Each point is reached from the start by the listed moves, each made 0, 1 or 2 times, or once backwards (-1), plus a little noise. Say if it took an odd or an even number of moves. Then give how often each move was made.
In the rows, 128 means zero.

Moves:
(1): [177 125 109 130]
(2): [119 124 115 182]
Start: [136 116 137 120]
Points:
[233 112 100 124] => even (2, 0)
[ 86 119 154 119] => odd (-1, 0)
[169 104  96 230] => odd (1, 2)
[175 110 103 176] => even (1, 1)

Moves:
(1): [123 132 128 153  97]
(2): [156 149 113 132 109]
(3): [124 124 162 125 156]
(4): [125 142 116 142 147]
Start: [131 142 130 112 138]
Points:
[153 149 161 124  98] => even (1, 1, 1, -1)
[ 99 100 226  89 194] => even (0, -1, 2, -1)
[175 223  41 201  50] => odd (2, 2, -1, 2)

Moves:
(1): [129 127 139 128 130 123 150 107 147 134]
(2): [121 130 123 124 120 126 126 121 122 131]
(3): [125 138 154 128 113 122 131 127 129 122]
(4): [122 124 130 145 117 131 123 127 128 117]
(5): [130 127 147 130 134 121 116 123 124 136]
(6): [121 126 127 137 132 140 127 128 107 116]
(7): [118 115 118 116 139 123 146 126 138 121]
(8): [127 149 119 142 128 120 135 143 134 128]
(9): [118 137 130 129 129 133 133 115 141 129]
Start: [125 127 130 128 122 135 127 124 131 125]
Points:
[103 113 107 144 152 131 115 127  70 121] => even (0, 2, -1, 0, 2, 2, 1, 1, -1)
[ 94 122 180 107  81 119 141  82 165 111] => even (0, 1, 2, 1, 0, -1, 1, -1, 1)
[146 147 249 147 123 124 137  93 102 129] => even (2, -1, 2, -1, 2, 2, -1, 0, -1)
[ 96 198 184 153  53 115 179  62 208 131] => odd (2, 2, 2, 1, -1, -1, -1, 1, 2)
[131 114 120 106 167 103 160 150 144 125] => odd (0, -1, 0, -1, 1, 0, 2, 1, -1)
[ 91 188 136 124 126 109 199  98 191 132] => odd (1, 1, 1, -1, 0, 0, 1, 2, 2)
[120 138  96 143  99 147 115 113 153 136] => odd (0, 1, -1, 1, -1, -1, -1, 0, 1)

Moves:
(1): [143 142 120 132 118 144 130 103 130 154 127 125]
(2): [130 129 128 138 131 144 129 131 127 115 134 137]
(3): [131 139 137 126 151 139 136 116 133 119 137 109]
(4): [142 133 130 139 131 137 128 135 131 145 139 115]
(5): [125 115 117 131 139 129 135 114 117 129 122 135]
(6): [132 130 142 132 127 127 113 135 121 126 112 120]
(7): [129 127 130 122 123 138 130 134 108 133 124 115]
(8): [112 131 120 141 133 128 147 148 119 126 102 126]
(9): [127 120 135 129 123 123 146 120 137 125 127 134]
(10): [114 128 130 130 133 134 122 131 125 145 129 140]
(11): [142 125 129 115 141 130 122 127 137 118 126 143]
(12): [126 141 147 135 133 109 133 140 117 125 140 132]
Start: [128 127 129 135 126 118 133 127 140 131 133 125]
Points:
[ 95 104  69 158 150 180 197 101 139 120  78 192] => even (1, 2, 0, -1, 1, -1, 0, 2, 1, 1, 1, -1)
[ 96 145 153 142 116 114 100 149  36 190 107 155] => even (1, 0, -1, -1, 1, 1, 2, 0, -1, 2, 0, 2)
[163  99  96 167  96 158 153  56 143 249  97 129] => odd (2, -1, -1, 2, 2, 1, 0, 0, 2, 1, 0, -1)
[124 139 136 171 177 177 133 169 131 129  63 105] => even (0, 1, 1, 1, 0, 2, 0, 2, 0, 1, 1, -1)
[140 141 171 134 155 114 173 176  93  98 124 149] => odd (0, 1, 0, 0, 0, 0, 2, 1, 1, 0, 2, 2)
[ 96 168 180 143 175 117  91 102 134 134 169 114] => odd (0, 0, 2, -1, 0, 1, -1, -1, -1, 2, -1, 1)
[132 125 196  99 121  95 152 100 113 119 134  93] => even (0, -1, 1, -1, 0, 1, 2, -1, 2, 0, 0, 1)

Moves:
(1): [122 127 124 131 121 136 130 134 125 122 135 118 127 137 125 127 128 126
 121 140 137 137]
(2): [131 132 118 122 126 128 136 132 128 129 126 130 129 135 125 135 129 125
 130 126 126 130]
(3): [131 136 128 123 141 130 131 126 134 119 125 130 142 121 126 122 120 134
 144 119 143 125]
(4): [126 113 124 118 125 136 122 130 132 131 127 120 119 121 125 127 131 118
 128 129 143 137]
(5): [130 126 122 127 117 131 132 132 126 132 125 125 126 136 129 124 125 121
 137 122 134 123]
(6): [122 126 125 134 123 126 126 134 139 126 120 120 122 128 122 139 109 132
 125 133 137 131]
(7): [108 132 126 129 124 124 137 127 129 132 126 134 136 131 124 127 131 132
 124 127 125 134]
(8): [133 129 124 132 131 133 126 128 117 123 132 132 135 128 130 113 141 127
 113 125 141 131]
(9): [143 139 133 129 124 121 135 126 136 131 128 144 110 131 130 131 134 126
 132 132 126 122]
(10): [126 130 127 124 124 135 123 129 118 126 129 134 128 120 125 123 129 126
 136 134 131 123]
(11): [124 132 120 130 127 116 137 120 124 121 136 135 121 123 135 130 125 126
 125 127 131 123]
(12): [128 130 126 133 115 124 128 131 132 134 126 130 132 119 128 126 125 133
 133 135 128 131]
(13): [127 125 129 127 123 135 119 127 128 131 131 123 125 137 136 126 121 136
 131 118 127 126]
(14): [134 131 122 131 128 131 118 120 127 124 127 131 135 130 131 126 121 127
 128 123 127 120]
(15): [129 128 120 142 136 126 126 128 123 137 128 131 126 121 123 127 133 129
 134 118 133 125]
(16): [145 127 125 126 121 128 127 126 127 128 131 131 128 135 135 122 123 128
 117 140 149 134]
(17): [141 138 131 114 128 126 139 119 121 135 136 123 129 111 116 122 136 145
 126 114 122 125]
(18): [121 132 126 123 135 126 128 136 134 126 124 127 133 133 112 134 128 131
 137 129 133 123]
(19): [136 131 127 139 119 117 127 130 125 133 127 131 125 134 123 124 128 137
 124 130 121 136]
(20): [128 130 128 126 131 117 125 129 128 136 116 122 136 129 142 122 136 122
 131 132 130 136]
Start: [123 123 120 124 128 133 118 131 131 126 133 118 128 124 133 133 126 130
 128 132 126 131]
Points:
[ 92 205  99 114 135 100 158 112 183 117 117 183 163 120 123 169  94 165
 202 106  98  85] => even (0, 2, 2, -1, -1, 0, 2, -1, 2, 0, 1, 2, 1, 2, 0, -1, 0, 1, -1, 0)
[163 107  78 138  64 165 102 171 135 150 148 114  23 150  85 161 109 112
 153 173 192 132] => odd (2, 1, -1, 2, 1, 1, -1, -1, 2, 2, 0, 0, 1, 0, 2, 1, 0, 1, 1, -1)
[115 158 113  49 159 151 117 143 153 110 109 113 137 119  94 147 115 158
 196 104 154 117] => odd (0, 2, 2, 1, -1, 1, 0, 0, 1, 2, 0, -1, 2, 0, -1, -1, 1, 2, 0, 1)
[ 89 133  79 173 111 118  71 129 114 113 120 130 177 151 137  98  75 157
 115 174 205 159] => even (1, -1, 1, 0, -1, 1, 2, 0, -1, 2, 1, 0, 1, 2, 1, 2, -1, 1, 2, 1)
[ 99 144 118  21 140 162 142 148 156 139 101  60 161 126 107 140 115 160
 187 107 168 154] => even (1, 2, 2, 1, 0, 1, 1, -1, 0, 1, -1, -1, 2, -1, -1, 0, 2, 1, -1, 2)
[194 159  89  66 130 169 150 147 103  98 160 142 158  81 101  82 177 125
 131 187 249 154] => even (2, 2, 2, 1, -1, -1, -1, 2, 1, 2, 0, 2, -1, -1, 0, 2, 1, 1, -1, 0)
[182 170  66 154 116  94  93 117  71 116 143 108 166 103 115  71 112 179
  89 150 219 129] => even (1, -1, 0, -1, 0, 2, -1, 2, -1, 2, 2, 0, 0, 2, 1, 2, 2, 2, 2, 2)
[186 141  86 164  83 110 113 149  96 158 145 143  89  71  93  78 151 156
 130 148 212 136] => odd (0, -1, 0, 1, 1, 1, -1, 2, 1, 2, 1, 2, 0, -1, 2, 1, 1, 1, 2, 0)

Moves:
(1): [133 130 122 136 121 125 125 136 125 125 124 129 134 129 120 122 130 131
 132 126 124 121 138 124 127 129]
(2): [137 133 119 122 127 125 132 139 136 127 126 132 126 128 126 135 134 120
 131 131 128 131 132 136 135 136]
(3): [135 129 150 124 116 115 136 131 131 118 124 120 138 120 129 135 129 134
 125 129 136 119 118 120 129 133]
(4): [125 128 132 138 120 120 130 122 125 130 137 128 131 135 128 132 119 137
 129 135 135 121 125 131 131 135]
(5): [132 120 120 125 127 130 123 130 127 127 137 126 126 118 135 129 128 124
 129 131 119 128 121 125 127 136]
(6): [121 135 128 132 125 127 129 133 121 123 129 131 131 132 127 131 117 130
 114 130 121 144 131 117 137 125]
(7): [124 130 122 116 132 130 134 126 116 125 122 127 130 129 134 130 125 139
 134 129 138 116 126 135 128 130]
(8): [128 127 119 132 142 126 135 133 137 108 123 131 132 135 135 126 124 115
 121 122 119 136 118 125 109 123]
(9): [141 120 132 132 128 126 125 120 119 123 129 121 125 128 124 138 130 124
 142 141 132 140 121 125 118 133]
(10): [131 127 125 121 129 132 126 142 126 129 133 134 120 128 121 133 144 131
 131 141 128 121 123 127 120 120]
(11): [138 125 126 119 114 129 136 126 143 130 128 131 142 141 127 138 125 128
 122 123 136 131 142 140 122 118]
(12): [126 122 119 121 136 127 125 126 132 124 114 132 135 138 123 124 123 122
 120 137 125 123 128 116 132 118]
(13): [126 136 117 123 123 122 129 122 127 124 127 137 128 119 127 144 124 116
 125 124 117 131 112 137 134 124]
(14): [129 126 130 124 128 113 109 128 135 144 127 119 132 145 127 115 129 128
 148 128 125 127 109 127 133 117]
(15): [120 122 121 117 116 133 138 146 120 132 121 133 124 118 137 111 131 130
 125 150 112 133 142 157 130 118]
(16): [130 136 131 131 119 132 125 126 131 126 118 129 129 138 140 137 132 124
 132 135 130 121 130 131 135 126]
(17): [108 131 120 135 137 125 124 126 131 122 131 131 134 118 143 130 139 132
 140 130 142 132 132 127 138 112]
(18): [117 120 132 122 128 129 107 128 127 125 118 129 124 121 133 133 124 131
 129 127 129 126 125 128 123 119]
(19): [144 141 139 126 135 129 123 136 103 131 132 129 127 126 130 129 117 124
 123 118 133 123 131 129 135 116]
(20): [131 127 123 124 129 136 130 126 131 130 132 115 125 127 121 129 116 115
 123 142 126 124 123 118 128 121]
(21): [123 122 129 110 128 131 122 129 123 125 134 117 141 139 114 128 129 109
 125 127 141 126 140 125 139 136]
(22): [122 122 118 139 123 121 128 126 124 125 124 113 122 130 126 128 129 132
 122 135 129 131 133 135 141 134]
(23): [131 141 133 135 134 138 129 120 128 135 140 127 150 129 126 132 133 124
 138 127 112 134 135 141 128 127]
(24): [133 131 121 137 127 129 131 133 133 113 132 133 142 137 127 121 138 136
 115 124 142 139 131 133 119 135]
Start: [127 132 137 133 125 138 118 122 133 123 109 129 126 132 125 123 128 126
 132 123 128 119 108 130 132 127]
Points:
[159 113 170 144 131  99  26  98  70  89  68  18 190 249  71 121  79  82
 162 179 150  78  72  38 166 128] => even (2, -1, 1, 1, 0, 1, 1, 1, 2, 0, -1, 2, -1, 2, -1, 2, -1, 1, 1, 1, 2, 2, 1, 0)
[ 59 141 118 162  62 118  93 147 150 116  85 145 139 135 186  81 157 174
 173 194 185 117 125 189 174 111] => odd (1, 1, 0, 2, -1, 0, 0, -1, 0, -1, -1, -1, 0, 1, 2, 2, 2, 1, -1, 1, 0, -1, -1, 2)
[169 126 132  29 102 104 153 106 143 148  63  81 185 222  97 114  42  62
 134 158 133  52  76 161 153  62] => odd (0, 0, 1, 1, -1, -1, 2, 1, 0, -1, 2, 2, 1, 2, 1, 0, -1, -1, 1, 2, 1, 0, 0, -1)
